Each wall is flat, endless, passes through zero and stands at right angles to its row. A trip goes straight from one point to another. Which walls does it cross, in order?

Walls:
(1): [-0.60,-0.47,-0.50]
(2): [0.66,-0.50,0.46]
(3): [-0.16,-0.40,0.20]
(4): [0.34,-0.18,0.04]
(5): [0.00,0.37,-0.06]
(6): [-0.41,-0.19,0.94]
(7): [0.10,0.12,0.26]
(8): [-0.03,-0.25,-0.45]
Trips:
[-0.58,0.04,-0.33] to [0.01,0.47,-0.40] -> 3, 1
[0.40,-0.25,0.41] to [0.01,0.50,0.44] -> 5, 3, 4, 2
[-0.48,-0.01,0.38] to [0.53,0.84,-0.21] -> 5, 1, 3, 6, 4

Walls:
(1): [0.48,-0.36,-0.49,0.00,-0.64,-0.56]
(2): [-0.73,0.01,1.14,-0.21,-0.35,-0.27]
(3): [0.23,-0.35,0.25,-0.07,-0.03,0.48]
(4): [-0.17,0.15,0.29,0.10,-0.05,0.39]
(5): [0.58,-0.86,0.43,-0.50,0.01,-0.35]
(6): [0.90,0.28,-0.27,0.12,0.53,-0.21]
(7): [-0.70,-0.25,0.34,-0.15,-0.57,-0.47]
(8): [-0.87,-0.29,0.09,0.24,0.38,-0.87]
(9): [0.07,-0.25,0.21,-0.21,-0.32,0.43]
Trips:
[0.29,0.24,-0.09,-0.36,0.34,-0.43] to [0.23,0.28,-0.08,0.78,0.57,0.03] -> 1, 5, 4
[-0.30,-0.40,-0.19,-0.36,-0.37,0.11] to [-0.01,-0.59,0.80,0.45,0.28,0.06] -> 4, 1
[0.01,0.41,-0.62,-0.25,0.13,-0.28] to [0.19,0.10,-0.52,0.19,0.28,-0.13] -> none
[0.02,0.98,-0.04,0.72,0.02,0.20] to [0.20,0.33,-0.11,-0.68,-0.03,-0.22] -> 4, 1, 5

Walls:
(1): [-0.11,-0.21,-0.49,-0.10,-0.48,-0.11,-0.50,0.37,0.04]
(2): [-0.67,0.02,-0.75,0.64,0.63,-0.92,0.05,0.03,0.35]
(3): [0.31,-0.40,0.30,-0.20,0.11,-0.30,-0.72,0.26,-0.16]
(4): [-0.08,-0.48,0.20,-0.41,-0.09,0.08,0.13,-0.62,0.79]
(5): [-0.33,0.03,0.67,-0.23,-0.32,0.14,0.55,0.40,0.05]
(6): [0.46,0.15,-0.69,0.09,0.03,-0.56,0.28,0.40,0.75]
Trips:
[0.13,0.18,0.12,0.09,0.68,-0.39,0.47,-0.04,-0.37] to [0.40,0.34,0.48,-0.47,-0.51,-0.16,0.95,0.13,-0.06] -> 5, 2, 4
[-0.57,0.71,-0.30,-0.44,-0.25,-0.64,0.42,-0.74,0.26] to [-0.02,-0.68,0.20,-0.20,-0.09,0.17,0.18,0.39,0.26] -> 1, 2, 3
[-0.67,0.41,0.33,0.09,-0.29,0.23,0.95,0.21,0.56] to [-0.06,0.21,-0.14,-0.17,-0.08,0.31,0.18,-0.06,-0.20] -> 2, 6, 4

Walls:
(1): [-0.68,0.40,-0.02,0.34,0.67,0.15,0.57,-0.06,1.10,0.28,0.56,0.33]
(2): [0.07,0.33,-0.15,-0.32,0.01,0.06,-0.23,0.70,-0.33,-0.10,0.32,-0.10]
(3): [-0.36,0.18,0.03,-0.19,0.45,-0.17,0.14,-0.27,-0.12,0.11,-0.25,0.44]
(4): [-1.12,0.24,-0.10,0.18,0.24,-0.23,-0.14,0.10,0.13,-0.48,-0.16,-0.65]
(5): [-0.35,-0.69,0.33,0.34,0.34,-0.31,-0.28,0.64,-0.27,0.37,0.25,-0.07]
(6): [0.76,0.35,-0.44,-0.13,0.36,-0.09,-0.03,-0.21,0.66,-0.25,0.13,0.36]
(7): [-0.59,-0.35,0.08,0.09,-0.23,0.34,0.00,0.05,0.06,0.08,-0.60,0.59]
(8): [0.06,0.16,-0.55,1.18,-0.69,-0.04,0.60,0.82,0.17,-0.01,0.22,-0.35]
(9): [0.38,-0.44,-0.76,-0.73,0.32,-0.21,0.50,0.32,-0.01,0.03,0.48,0.19]
Trips:
[-0.28,-0.38,1.05,0.01,0.35,1.12,0.11,0.14,-0.17,0.13,0.05,0.77] to [-0.07,-0.43,0.35,0.11,-0.14,-1.26,-0.51,-0.42,0.02,0.41,-0.54,-0.62] -> 1, 4, 7
[0.61,0.95,0.31,0.62,0.41,0.08,0.32,0.30,-0.20,0.36,0.61,0.53] to [0.05,0.16,0.63,-0.38,0.01,0.21,-0.68,0.35,-0.61,-0.37,0.45,0.07] -> 5, 3, 8, 1, 6
[-0.36,-0.03,-0.29,-0.21,0.07,1.05,-0.51,0.60,0.20,0.60,-0.10,0.63] to [-0.44,-0.09,-0.39,0.00,-0.08,0.46,-0.31,0.79,0.28,0.62,0.43,0.36] -> 8, 3
[0.58,-0.80,-0.03,0.24,0.28,-0.27,0.16,0.71,0.32,-0.26,0.00,-0.10] to [0.01,0.15,-0.18,-0.22,-0.45,0.45,0.27,0.21,-0.22,-0.16,-0.07,0.30] -> 7, 5, 6
[-0.08,-0.06,-0.18,0.03,0.99,0.28,-0.15,-0.54,-0.94,-0.28,-0.06,0.20] to [0.14,-0.05,0.55,-0.21,0.23,-0.07,0.31,0.30,-0.80,-0.02,0.29,-0.13] -> 2, 4

Walls:
(1): [0.14,-0.38,0.02,-0.11,0.52,-0.18,0.46,-1.16,-0.28,-0.33,0.12,-0.19,0.04,-0.30,-0.13,0.14,-0.16,0.26]
(2): [0.29,0.50,-0.07,-0.17,0.26,0.29,0.06,0.25,-0.41,0.00,-0.25,-0.02,-0.40,-0.11,-0.04,0.36,0.05,-0.45]
(3): [-0.20,0.33,-0.46,-0.50,0.47,0.53,0.07,-0.18,0.14,-0.42,-0.07,0.19,-0.11,0.11,0.41,0.43,0.62,-0.35]
(4): [0.17,0.02,-0.67,0.31,0.26,-0.65,-0.12,0.10,-0.49,-0.10,-0.45,0.33,-0.30,0.78,0.34,0.20,-0.41,0.41]
(5): [-0.27,-0.24,0.09,0.24,0.11,0.31,-0.06,-0.17,0.03,-1.07,0.24,-0.19,0.44,0.10,0.60,-0.06,0.15,-0.44]
Trips:
[0.57,0.06,-0.70,0.06,0.03,0.33,0.01,0.41,-0.15,-0.64,-0.28,-0.16,0.05,0.06,0.04,-0.38,-0.88,-0.20] to [0.53,-0.48,0.44,-0.13,-0.54,-0.86,-0.06,0.00,-0.05,-0.44,0.00,0.30,0.14,0.07,-0.16,-0.20,0.14,-0.31] -> 2, 1
[-0.80,-0.48,0.20,0.47,0.27,0.14,-0.20,-0.25,0.14,0.04,0.46,0.06,-0.55,-0.12,0.23,-0.27,0.62,0.45] to [0.20,-0.19,-0.18,-0.27,0.09,-0.82,0.47,-0.35,-0.46,-0.40,0.07,-0.84,-0.39,0.27,0.36,0.72,0.03,-0.19] -> 4, 2
[-0.05,-0.32,0.31,-0.55,-0.13,0.15,0.43,-0.30,-0.20,0.06,0.32,-0.07,-0.80,-0.11,-0.23,-0.28,0.34,0.54] to [0.40,-0.06,0.34,0.75,1.08,-0.23,0.00,0.78,0.05,0.53,-0.68,-0.37,0.69,-0.46,0.69,0.17,0.26,-0.13] -> 2, 1, 4, 5
[-0.05,0.03,0.34,0.55,0.70,0.82,-0.37,-0.17,-0.28,0.06,-0.29,-0.42,-0.13,-0.01,0.07,0.49,-0.03,-0.01] to [0.78,0.55,-0.04,-0.21,0.32,0.42,0.27,-0.30,-0.06,0.07,-0.46,0.32,-0.08,-1.09,-0.47,-0.50,-0.33,-0.54] -> 5
[0.39,0.19,0.63,0.59,0.09,0.11,0.58,0.32,0.31,-0.37,-0.77,-0.65,-0.05,-0.54,-0.06,-0.52,0.47,0.00] to [0.44,-0.30,-0.28,0.04,0.37,0.15,0.01,-0.77,-0.67,0.53,-0.33,-0.24,-0.45,-0.04,0.42,-0.74,0.39,0.07] -> 1, 5, 4, 3
